Each point is reached from the start by the listed moves, each made 0, 1 or 2 times, or once backwards (-1), plus a little noise. Say if it took an odd or an even number of moves. Then give how often each move was made.

Moves:
(1): [2.3 0.4 0.2 0.3 0.0]
(2): [-0.7  3.1  1.8  1.3  1.6]
Start: [-1.6 -0.4  0.1  0.2 -1.4]
Points:
[-2.8  5.8  3.7  2.9  1.7] -> even (0, 2)
[1.3 6.1 4.1 3.7 2.4] -> even (2, 2)
[-0.6  6.6  3.9  2.7  1.7] -> odd (1, 2)

Moves:
(1): [ 1.8 -1.4 -0.4  1.6  0.1 -0.9 -1.3 -0.8  0.3 -0.1 -0.6]
(2): [ 2.6  1.9  1.5  0.7 -0.3  0.3 -0.5  2.0  1.0  1.3  0.3]
(3): [-0.2 -1.3  0.5 -1.1 -0.2  0.6 -1.0  1.5 -0.2 -0.3 -1.2]
(4): [-0.1 -0.2  1.2  1.2 -0.3  0.3  1.1 -1.2 -2.4 -0.1  0.1]
(5): [-1.0 -1.9  1.4 -0.9  3.6  1.5  1.3  0.3  1.2 -1.0 -1.3]
(6): [ 0.7 -2.2 -2.8 -0.6 -1.4  2.7  0.6  0.7 -0.7  1.9  1.4]
(7): [ 1.8 -1.1  0.3 -1.9 -1.0 -0.7  2.0  0.7  1.4  0.4  0.5]
(8): [-0.9 -0.5 -1.6  1.3  1.3 -0.8  1.0  1.2 -0.2  0.6 -2.0]
(9): [ 0.1 -0.4 -0.3  1.4 -0.7  0.0  1.0  1.8  2.9 -1.8  1.1]
Start: [-0.3  0.4  0.2 -0.9 -1.1  0.8  1.0 -1.1 -0.9 -0.2 -0.4]
Points:
[-0.6 -0.9  2.9 -0.2 -1.6  8.7  2.6  4.7  2.5 -3.2  3.2] -> even (-1, 1, 1, 1, 1, 1, -1, -1, 2)
[ 1.4  6.4 -1.1 -0.1  1.9 -0.1  2.5  4.3  0.1  6.1 -3.2] -> even (-1, 2, -1, -1, 0, 0, 0, 2, -1)
[-1.8 -7.7 -2.0  0.7  7.8  4.6  5.0 -0.9 -4.5  2.5 -7.2] -> even (1, 0, 0, 1, 2, 1, 0, 2, -1)
[-3.6 -1.3 -2.5  3.4 -0.3 -0.6  5.5 -2.8 -1.3 -2.5 -0.2] -> odd (0, -1, -1, 1, 0, 0, 0, 1, 1)
[ 6.9  2.4  4.3  1.4 -4.2 -5.5  3.3 -2.4 -5.4  3.1 -2.7] -> even (1, 1, 0, 2, -1, -1, 2, 1, -1)
[  4.0 -12.4  -8.1  -0.2  -1.1   2.8   8.0   0.2   4.2   1.0   1.2] -> odd (2, -1, -1, 0, 1, 2, 2, 1, 1)
[ 7.4 -0.5  7.2 -0.3 -1.6  2.2  8.4  4.1  3.2  0.0  1.1] -> even (0, 2, 0, 2, 1, 0, 2, 0, 1)
